Each row is a point. Any point is a mix of the corners, with weights that add up to 1. It lies inside the corners' shape when no weight is negative. Is each point inside? If not, which corners have a negative weight?
In the rows, 128 means zero.

Corners:
(1): [162 214 171]
(2): [181  84 129]
(3): [165 224 116]
(4): [110  62 120]
Points:
[173 122 138] => inside
[138 168 127] => outside (2)
[162 101 147] => outside (3)
[151 205 148] => outside (2)

Corners:
(1): [181 119 219  72 147  96]
(2): [ 90  66 212 203 215  84]
(3): [171 215  88  64 175 123]
(4): [110  79 150  61 142 152]
(5): [164 128  52 118 126  84]
(6): [130 219 196  89 122 181]
(7): [163  68 121 113 156 176]
Points:
[138 129 139 110 147 127] => inside
[170 133 184  80 152 107] => inside
[166 144 162  96 159 110] => outside (4)
[157 134 104 109 145 106] => inside

Corners:
(1): [151 150 151 149 178 135  45  88 218 135  41]
(2): [ 48 177 125 201 150 103  61 115  78 149 184]
(3): [108 110 169 103  78 128 192 199  99 159  80]
(4): [195 115 206 111  44  55 161 148 177  56  75]
(5): [153 149  53 170 160  37  66 111 181  87  78]
(6): [ 71 123  60 177 146 161 100  32  74 143 151]
(7): [159  97 119 126 133 144 107 149  70 169 191]
(8): [100 126 137  36  79 149 155 199 127 126 203]
(9): [ 90 152  57 184  70 146  51  87  84 190 166]
(10): [161 106 181  73  57 105 118 218 107  22  91]
(11): [185 212 122 181 139 122 110 119 175  82  69]
(12): [173 191 151  90 125  84 103  90 122 136  34]
Points:
[122 133 136 132 107 127 117 141 127 147  97] => inside
[158 141 126 176 138  92  86  93 153 129  69] => outside (8, 10)
[ 86 130  77 126 146 142  82 105  84 190 165] => outside (4, 10, 11)
[144 144 120 131 122 121  99 117 117 128 128] => outside (3)
[ 98 156 138 165 122 100  91 125 109 126 144] => inside

Corners:
(1): [157 103 132 116 111 123  58 151 159  98  96  63 113 170]
(2): [139 107 119  92 138 243 119 115 154 100 117  91 157 141]
(3): [183 132 118 107 195 144  93 162 147  90 154  94 167 100]
(4): [ 40 136  94 208 106  65 113 122  46 184 137 158 162 136]
(5): [ 61 166 123 198 132  84 126 119 158 227  89 124 130  83]
(6): [148 186 151  72 118 173  76 172 136 149 151 128 147 154]
(7): [175 104 157 106 102 157 140 159 103 168 145  68 151 110]
(8): [166 167 165 118 103 131 160 105 170  90 123  94 137 143]
(9): [ 62 141 163 220 138 123 101 140  73 153 147 145  75  90]
(10): [  7 118 175 206  96  62  70  97 114 178 169 128 169  80]
(11): [ 98 137 166 219 104  95  80 126  77 166  84 191 167  69]
(12): [ 51 112 199  53 145  98 144 151 173 106  42  75 142 146]
(13): [ 65 171 113  57  68 124 119 127 150  88  74  60 136  80]
(14): [ 71 126 144 185 152  58  80  44  51 208 127 163 105  82]
(15): [134  91 122  81 105 133 130 152 183 117 144 151 114 125]
Points:
[103 134 148 150 125 111  98 127 113 141 108 130 144  99] => inside
[102 126 148 114 119 128  95 139 110 126 128 113 142 119] => outside (5, 8)
[ 66 143 152 196 161  87 103 104 115 172 135 199 148  98] => outside (1, 7, 13)
[112 125 146 138 107 123 109 129 123 145 115 110 135 120] => outside (3)
[ 71 127 151 122  98 137 115 159 127 146  84 112 120 137] => outside (3, 8, 10, 14)
[ 79 124 125  91 116 108  92 104 157  75 107  97 179 112] => outside (5, 6, 7, 9)
[130 136 146 120 118 100 123 149 123 141 104 114 124 116] => outside (2, 10)
[126 143 120 138 104 136  99 136 130 130 129 105 141 114] => outside (12, 14)
[115 132 122 168 110 123  98 126  97 158 147 125 145 109] => outside (12)

Corners:
(1): [ 92 173 133 117 136 105 129 111 123 152 101 139 111 105 249 162  55 132
 169 121]
(2): [147 150 191  63 127 155 120 113 127 147  90  55 129  41 222 142  66 208
 168  73]
(3): [105 121  93  71  84 111 105 166 169 165 157  68 139 123 186 162 115 140
 164 124]
(4): [ 92 146 172 141 148  84 132 110  91  49 189 182 159 137 117 162 130 138
 163  73]
(5): [137 180 150 142 140 114 134 140 130 156 169  32 134 118 226  91 174  92
  91 155]
(6): [165 141 136 132  92 118  94 139 175 149  82 115  92 111 126  70 109 204
 130 105]
(7): [ 74 150 182 135 144 188 147 114 169 123  75 156 108  14  71  56 122 111
 126  57]
(8): [203 158  55  95  72  52 114  86  88 107 104 123 184 160 103  41 190 158
  60 114]
(9): [147 105  98 183 140 165 196 185  83 128 122 161 141 135 125 102 140 160
 195  99]
(10): [158 111 132 108 107 121  93  30 118 121  80  72 142 109  75 159  97 106
 153  81]
(11): [129 122 112 138 130  70 193 111 157  41 162 136  86 126 176  70 113  74
 242 106]
(12): [118 101 114 175 159 131 185 131 125  54 103 129 176 146 116 117 162  88
 192 203]
(13): [126 170 120 156  84 147 100 132 106 157  83 115  82  86  49 133 196 157
 192 140]
(14): [161  88  41 174 189 212 100 182   7  76 146 172 123  51 154 172 142 177
 115 109]
(15): [136 105 136  86  83  73 111 111  71 125 142  90 166 155 102  56 128 125
 112 142]
(16): [108 122 193 158  42  94 159  99 130  92  76 144  62  58 180 141 149  54
 145  87]
(17): [ 82 118 100 175 152 137 220 135 149  83  55  91 111  83 160  79  91 201
 190 103]
(18): [131  83 102 142 154  57 102 119  76 179 172 139 217  94 179 179 119 164
 163  95]
(19): [130 212 107 127  37 141  27 109 126 104 135 108 139 156 192  61 106 168
 155 114]
(20): [ 39 138 156 120 165 158  53  49 134  80 165 167 125 227 163 165 244 169
 167 134]
(21): [122 140 147 104  39  74 148  56 171 185 195 101 167 149 144 116 124 152
 184 165]
Points:
[121 153 151 109  99  95  95  91 122 126 144 114 125 107 162 132 132 128
 133 100] => outside (9, 12, 17)
[115 136 132 139 118 119 143  99 107 109 135 126 145 124 143 109 139 136
 165 123] => outside (3, 6)
[124 130 132 147 131 130 151 130 120 124 106 130 115  96 160  94 150 151
 155 126] => outside (3, 4, 10, 19)
[126 152 130 138 113 125 120 121 119 128 125  99 125 112 147 113 148 136
 149 125] => inside
[122 162 149 120 100 105 112 119 130 129 151 119 136 130 168 105 148 129
 148 122] => outside (10, 14, 17)
[129 134 123 128 104 120 116 119 115 122 132 116 135 117 141 113 137 147
 155 105] => outside (1, 12)
[125 137 127 130 125 123 131 128 124 138 129 104 137  84 148 116  83 164
 169  91] => outside (8, 12, 16, 20)
[ 79 136 122 150  99 132 127  98 128 147 138 122 102 114 147 136 152 102
 179 119] => outside (2, 4, 6, 8, 12)

Corners:
(1): [161 221  86  69  95 133 184 154 222 160  96 155 199  86 158  79 183 165
 109 153]
(2): [109 115 109  56 105  55 240  92 214 193  82 147  89 103 156  91 108  48
  51 130]
(3): [140 176 133 195 121  69 106  62  83 119  90 171 110 105 138 163  46 109
 110 128]
(4): [171 122 119  78 177 102  92 177  74  86 139 131 154 165  68 154  42 124
 122  90]
(5): [153  60  91 174 111 107 113  84 163 149 158 142  64 140 202 152 150 150
 108 164]
(6): [144 105 170 134 108 111 215 115 128 145  82  75 174 161  95  81 185 128
  71 134]
(7): [168 161  97 143  73 167 216 170 156 181 161 103 126 188 179 164 168 158
 131 153]
(8): [ 74  97 119 156 162 125 158 144 216  85 145  81 205  94 139 131 156 102
  64 149]
(9): [130 169 148  89 122 127 189  64  99 123 167  49 107  94 147  49 158 106
 135  77]
(10): [137 114 160 178 200  88  85 190 106 204 154 144 106 162 181 148 164 122
  86 183]
(11): [190 156  76  91  80 198 123 110  98 204 154 119 177 143  57 134  96  83
  84  77]
(12): [141 177 198 107  67  59 197 127 221 171 156  79 102  61  77 131  66 138
  67  85]
(13): [165 131 206 179 118  90 152 149 119 112  87 134  63 112  86  83 105  31
  83  70]
(14): [183 184 145  67 128  62 165 101  84 159  66  77 180  71 111 153 170  79
 156 168]
(15): [ 81 110 129 188 161  84 100 133  93 157 108  52 109 157  72 164 175 144
 127 142]
(16): [ 99 101 143  80  83 110 108 184 207 180 171 104 210 166 109  72  65 115
 165 167]
(17): [180  81 156 179 183 185 220 150 111 137  94 139  65 106  76  41  58 152
 150 177]
(18): [ 82 120 202  80 120 117 123  56 209 190 171 106  64 194 192 166 151 157
 164  92]
(19): [148 132  91 106 197 185 146 155 178  69 150  44  97 184 189 117 146 165
  86 197]
(20): [197  71 111 175 200  99 173 122 163 215  68 129 101 170 155  81  44 101
 130 132]
(21): [174 155 175 131 195  64 207 126 149  94 165  78  87 154  81  67 182  85
 147 186]
Points:
[160  96 115  94 161 108 177 178 225 222 125 112 128 200 176 121 139 187
 145 208] => outside (3, 8, 9, 11, 13)
[137 100 116 152 156 140 151 130 141 137 129 121 105 161 144  99 132 119
 108 147] => outside (12, 14)
[183 146 155 122  94  85 147 128 124 215 117 174 112 146 108 129  87 108
 134 117] => outside (8, 9, 15, 19)
[142 111 155 155 123  91 195 121 185 223 105 127 103 125 143 132 182 101
  92 155] => outside (3, 4, 9, 16, 19)

Corners:
(1): [154 109 122 142 137 141 125 116 149  81  88  48 103  64 103  42 136 121
 219  67]
(2): [133 181 142 167 125  71 107 129 138 122  89 183 190  53 179 153 184  60
  44 170]
(3): [134 160  68  91 108 153  76  84 118 116  74  35 141 162  81  44  76  97
 151 148]
(4): [ 57 176 102  95  33 102 103  83 163 200  47 120 194  45 157 160 108 113
 152 128]
(5): [157 190 169 137 112 159 120 174 109 143  59 131 129 133 203 206 220 128
 109 216]
(6): [205  73  88 100 148 170 194 100 127 119 138  50  98 101 194  54 108 131
 157 138]
(7): [ 68 189 178 113  82 112 100 127 116 207  39  92 179  57 183  59 137  43
 128 172]
(8): [181  98  67 124 111 195  90 162  67 133 115  51 167  95  96  37  53  98
 191  90]
(9): [120  60 156 103 109 153 152 161 154 161 191  68  89 141 120 140 170 162
  67 142]
(10): [ 57  50 157  71 137 139 233 196 136 101 148 156  89 155 167 200 147 205
 107 151]
(11): [169 107  85 119 173 155 167 134 159 140 159  51 105 181 174  60 108 118
 139  64]
(12): [ 90 196 200 195 179 155 139 126 131 147  85 113 172  70 178 179 176 132
  37 166]
(13): [106  56  52 106 153 183 163 213 170 131  67 110  83 140 190 136 180 217
  72 102]
(14): [161  79  65  97 118 121 165 134 120 157  71   9 198 122 108  98 114 101
 165 110]
(15): [166  76 110  62 114 203 180 124 131  83 118  80 119 130 142 106 146 118
 113  43]
(16): [131  65  45  81 157 236 163 174 173  88 129  65 107 126 131 114 119  94
 193 140]
(17): [188  58  97  32 203 176  95 143  97 125  77  57 131 103 138 100 169 130
 172 101]
(18): [139  67 121 106 137 201 126 128 162  73 126  46 144 197 178  67 157 188
 178 107]
(19): [105 164 203 104 113 100  88 163 141 107 100  46 174  97 209 166 122 106
  54 143]
(20): [113 123 188 183 103 131  94 112 112 164  40 117 160  87 212 149 114  35
  85 169]
(21): [ 76  94 161  84  66 177 189 195 236 169  62 191 131 131 142 166  62 178
  68 177]
Points:
[125 106 117 110 127 154 135 138 140 132  95  77 139 114 149 104 128 123
 123 122] => outside (5)
[117 123 144 105 122 142 129 151 145 136  98  90 148 124 145 127 153 154
 104 126] => outside (6, 16, 20)
[134 108 111 108 126 162 142 138 139 134  97  85 133 111 151 110 134 117
 138 133] => outside (19)
[113 144 152 128  99 132 133 118 138 136 122  93 145  88 144 104  83  79
  98 129] => outside (5, 13, 14, 17, 18)

Corners:
(1): [156  60 119 153 101  84 104 163 100 110 143 218 153 125  85 111 116 125
 137  83]
(2): [181  72  98  86  56  82 149 134 140 114  49  93  44  80 158  79 174 149
 110 168]
(3): [ 99 102 116  57  69 137 100  95 159  97 131 123 106 111  49  81 132 180
 152 153]
(4): [120 136 239 137 211 160 134 171 131 167 179 115 131  91 127 142 152 149
 156 132]
(5): [164 167 166 156 142 109 204 135 177  97  58 112  52 117 165 120  54 119
 145 142]
(6): [133 105  83 103 157 124 181 139 103 146  89 133 157  78  57 125 177 163
 149 177]
(7): [192  74 141 140 110 127  59 199  69 173  92 249 183 185  53 164 216  90
 153  93]
(8): [156 148 139 170  87 118 152 108 157 162  54  93  33 110 184  85 137 161
 139 166]
(9): [109  43 130 121 126 150 112 163 161 159 153 121 148 155  89 122 150 171
 108  95]
(10): [160 151 188 171 124 114  91  70  53 138 139 161 102 115 171 149 179  80
 107  81]
(11): [125 133 144 163 178 162 132 168  61 196  51  70  85  97 176  92 114  95
 109 130]
(12): [ 76  94 129 127 156 171 158 163 131 139  79 187 123  89 145 135  57 167
 174 156]
(13): [135 159 184 108 165  92  96 111  46 111 134 149 142 124  75 142 167 162
  81 167]
(14): [164 169 158 152  87 161 167 137  82  92 127 124  71 130 139 154 117 122
 157 134]
(15): [ 77 184 117 153 201 119 212 141 123  80 119 158 152 117 133 137 193  98
  74 118]
(16): [123 174 144 115  96 154 149 112 161 158 154 172  58 160 153 119 108 130
  88  90]
(17): [162 130 189 124 147 133 157  96  45 105 167 198 146 180 135 137 203 110
  93 175]
(18): [200  57 146 145 113 134  91 196 169 120 133 144 149 120 153  84  92 183
 115 110]
(19): [169 128 196 145  95  94 147 139  61 141  66  99 149 159 147 107 144 113
  81 151]
(20): [ 74 122  60  66  98  99 190 133 148 131 100 143 152 168  85 142 108  98
 142 192]
(21): [124 119  89  96 124  82 164 173 100  99  74 107 132 166 100 106  72 154
 151  98]
Points:
[137 132 165 132 139 138 142 146 120 138 128 139 112 124 127 129 134 134
 133 129] => inside
[155  85 127 120  92 133 122 152 131 140  99 149 119 135 114 107 127 148
 123 146] => outside (4, 10, 15, 21)
[136 131 147 127 128 126 155 134 121 121 105 141 110 127 131 125 128 139
 132 143] => outside (1, 11)
[141 123 148 123 126 119 133 137 101 132 111 145 128 129 108 122 146 138
 118 139] => inside
[173 118 143 138 111  94 134 150 110 151  68 111  93 117 150 104 126 123
 115 128] => outside (3, 9, 12, 14, 15, 17)
[139 126 143 130 123 126 139 133 105 134 110 148 118 128 124 125 139 130
 124 128] => inside
[153 134 145 131 124 115 148 133 107 124 104 137 107 126 128 120 143 125
 123 138] => outside (9, 12)

Corners:
(1): [ 99 144 142 163 101 115 135 121 118 139 125 120 135 119 118 105 107 144
 120 120]
(2): [142 155 126  88 156 121 170 156 134 143 125 117 119 115 110 113 104 114
 110 125]
(3): [127 159 129 146 180 150 166 138 117 151 178 152 146 133 136 116 154 107
 122  82]
(4): [113 101 124   7 115 171 149 156 123 136 136 145 151 120 107 139 128 147
 128 147]
(5): [ 81 130 137 128 117 119 113 191 162 157 116 166 154 108 114 133 127 133
 127 138]
(6): [138 133 151 148 116 103 140 110 182 149 123 137 145 161 111  99 116 131
 115 113]
(7): [115 153 131 102 126 181 160 128 137 130 119 112 145 129 141 114 131 147
 135 106]
(8): [130 128 131 116 121 112  72  90 115 123 120 124 146 132 148 124  95 107
 149 114]
(9): [162 124 133 146 159  87  76  87 136 165 101 101  95 133 126 122  81 117
 101 120]
(10): [135  42 122 145 137 101 126 145 131 164 156 115 147 138 174 117 142 113
 145 122]
(11): [101 109 127 141 115 111 130 157 136 142 129 129 148 137 109 102 111 151
 102  86]
(12): [133 129 116 153  92 150  84 125 164 140 119 121 148 143 135 109 124 101
 112 102]
(13): [ 87 119 141  79 135 116 149 119 137 138 165 129 134 131 120 123 136 144
 105 116]
(14): [149 152 104 131 106 116 150 115 123 179 124 119 119 126 185 133 138 142
 137 115]
(15): [117 152 132 160 137  99 155  88 115 129 105 119 137 137 138 133 144 123
 106 120]
(16): [ 98 107 133 139 109 100 139 165 159 153 136 131 110 180 125 106 142 150
 125 136]
(17): [139 130 129 140 127  95 159 114 183 153 115 152  97 136 117 111 143 140
 107 101]
(18): [140 132 129  82 114 148 122 143 131 128 134 130 117 115 138 185 112 126
 118 123]
(19): [116 132  36 125 168 113 127 117 110 179 151 116  85 124 143 148 125 130
 138 119]
(20): [111  86  90 119 108 152 132 142 119 157 126 113 101 132 220 125  76 128
 128 155]
(21): [123 150 122 141 116 140 145 123 117 122 130 118 144 126 172 119 138 154
 124 134]
Points:
[126 129 118 125 139 127 153 135 146 158 135 129 125 141 143 116 141 130
 122 123] => outside (1, 8, 11, 18)
[124 125 125 127 126 125 130 131 142 149 132 129 129 137 133 121 125 126
 120 113] => outside (21)
[117 108 119 127 126 105 130 142 156 151 125 132 115 142 122 123 125 132
 105 128] => outside (1, 3, 7, 8, 14)
[126 126 124 110 128 130 133 133 136 143 131 129 132 132 135 129 123 128
 121 118] => outside (1)
[123 101 124 129 128 116 132 137 137 152 139 124 135 136 147 120 131 127
 128 120] => inside
[124 124 120 120 130 121 132 129 139 148 128 129 128 134 139 125 125 129
 122 119] => outside (1)
[121 123 130 132 115 123 130 124 135 146 127 127 134 134 149 122 125 135
 123 120] => outside (2, 19)
[124 140 120 122 144  93 131 125 141 152 127 136 117 140 112 116 136 132
 108 115] => outside (1, 6, 7, 10, 18, 20)

Corners:
(1): [134 128  50 139  77  68  60   7  98 192 186 118 173 111 188  82 155 100
 145  98]
(2): [119  80 182 150 162 140 130 170 104 112 131 159  93 173  97 181 159 183
  86 108]
(3): [108 110 113 110 100 129 116 122 139 145 166  33 128 138  44 121 209 215
 185 162]
(4): [ 86  39  63  89 111 194 115  97 118 134 132  82  80 132  89  72 193 178
 142 178]
(5): [106 110 105 120  80 193 128  96 161 133  90 112  69 158  64 142 159 161
 205 172]
(6): [172 161 122 154  50 142  64  41 121  82 160 121 160  52 124 153 156 102
 101  94]
(7): [ 90 107  84 121 187 167 141  80 114 110  56 133 111 143  89 171 210 168
 145 162]
(8): [199  78  96 196 101  54 139  75 169 124 193 131 141  67 157 118 143 130
 129  96]
(9): [141 144 146  79 147 140 150  86  38 101  82 166 128 116  71 211  67  82
  90 103]
(10): [ 88 127 171 108 138 137  97 136 136  87 122 153 156 181 151 217  64 120
  81  73]
(11): [149 139 143 173 105  69 181  66 191 197 143 139 180 109 189 148  96 115
  67  69]
(12): [110 148 176  74 154 179 114 197 130  77 153 239 112 153 168 201 133  88
  94  95]
(13): [122  42  96 104 126 143 136 155 116 149  63 101 100 135  66 149 219 142
 161 154]
(14): [108 169  96 185 170 141  97 127 108 131 129 157 153 116 147 149  60 129
  44 125]
(15): [175 131  90 156 124 107 116  76 165 121 125  78 106 136 148  39 204 100
 111 134]
(16): [118 116 153 102 179 183 113 162 125  86  72 156  24 111  58 143 187 131
 127 109]
(17): [105 175 123 123 101  64 125 146 135 102 113 200  88 162 184 195  68 112
  66 104]
(18): [197 169 144 150 109 150 111 119 104 115 131 162 177  97 168 161  70 195
  94  61]
(19): [122 123 191 132 176 164 114 135  90  91  95 168 126 129 167 152  95 142
 114 145]
(20): [129  75  81 201  73  90 153  94 115 143 128 102 162  83  69  99 141 120
 164  94]
(21): [ 98 127 149 147 207 166 150 192  56  90 110  99  73  99 114 217 115 101
  75  76]
Points:
[135 117 130 145 127 131 134 108 122 118 110 134 119 117 117 153 128 129
  99 108] => outside (1, 3, 12)
[121 109 105 130 122 136 115 106 119 134 121 126 120 127 118 138 150 136
 127 127] => inside
[120 108 118 139 145 124 133 120 108 135 111 128 124 120 115 158 129 154
 113 109] => outside (5, 6, 12, 15)
[123 114 136 121 129 131 125 126 115 115 130 147 119 133 134 179 132 138
 114 111] => outside (14, 15, 16, 20)

Corners:
(1): [183  83  67 107 141 127  83 147  93 113  84 180 140 123 142  68 130 110
  74 130]
(2): [ 81 171 171 160  84 108 132  82  98 129 106 115 140  31 110 115 170 126
 135 116]
(3): [107 179  86 117 208  98 165 124 113 150  97 119 133 120  55 121 126 135
 113 156]
(4): [ 68 100 200  90  85 141 134 167  96  83 114 197 170  47 132  84 189 105
 122  88]
(5): [114  94  53 154 116  70 112  66 149 148 112 124 105 119 101 165 133 127
 185 179]
(6): [141 152 130 165 183 109 142 101 120 117 102  76 160 177 139 186  90 116
 106  90]
(7): [114 220 172 163  54  96 128 137 158  86 133 118  98  88  94 151  87 115
 142 101]
(8): [103  87 105  96  48 110  91 117 106 130 122 144 236 172 147 122 147  95
 150 116]
(9): [108 116  94 171 117 131 131 119 141 168 172  95  95 113 141 153  73 126
 132 184]
(10): [145 147 144 180 176 141 119 197 132 150 166 100  63  70 182 163 124 156
 113  89]
(11): [ 87  80  94 137 142 222 103 109  87 170  76 137 128 117 153 144 190 102
 144 124]
(12): [127  94 155 137 183 130 120 124  77 160 116  61  89 174 124 149 182 101
 134 179]
(13): [ 69 219 121 173 156 140  76 214 134 158  85 170 115   7 120 120 138 148
  37 165]
(14): [ 97 161 156  95 101 117 150 126 149 107 131 149  71 106 186 187 102 152
 183 168]
(15): [130 138 150 145 143 138 138 161 113 128 130  67 107 106 127 158  50 193
 119 121]
(16): [179  78 113 121 136 147  64 113 121  89 148 147 160 182 118 147 151  64
 160 143]
(17): [125 132 126 114 143 142 167 180  98 134  83 124 144  36 126 141 152 107
 103 122]
(18): [ 76 167  87 179 116 120 150 185 106 130 107 151 181  91  95 117 136 139
 182 139]
(19): [107 137 143 120  26 197 150 140 235 102 158  85 127 130 162 173 131 135
 155 172]
(20): [131 127  73 134 185 133 116 146  96 135 128 103  53 101 126 169 125 167
  89 173]
(21): [138 138  84 137  63 169 139 101 110 144 103 176 213 178  84 144 120 147
 100 151]
Points:
[117 123 121 135 105 129 122 117 113 118 110 150 175 134 107 119 159 109
 142 117] => outside (9, 13, 14, 15, 17, 20)
[137 131 114 151 143 139 103 129 100 141 106 123 115 111 138 151 135 131
 110 125] => outside (3, 4, 9, 18, 19)
[118 131 115 146 143 130 116 139 103 138 111 128 134 107 113 132 138 120
 118 135] => outside (14, 19)
[117 122  80 139 159 148 137 150 113 153  98 134 127 100 115 133 148 129
  99 155] => outside (2, 7, 8, 14, 15, 16)
[130 111 128 130 141 129 125 130  96 133 117 122 131 111 124 133 141 116
 116 121] => outside (13, 14, 18, 19)
[ 98 134 124 145 133 136 129 137 124 138 120 112 130  99 137 152 139 129
 136 140] => outside (1, 7, 21)
[112 138 166 116 103 136 147 139 139 119 125  97 115  95 158 146 125 121
 134 112] => outside (5, 13, 16, 18, 20, 21)
[126 114 117 131 101 141 110 129 123 128 126 134 129 115 135 140 130 124
 125 145] => outside (3, 6, 18)
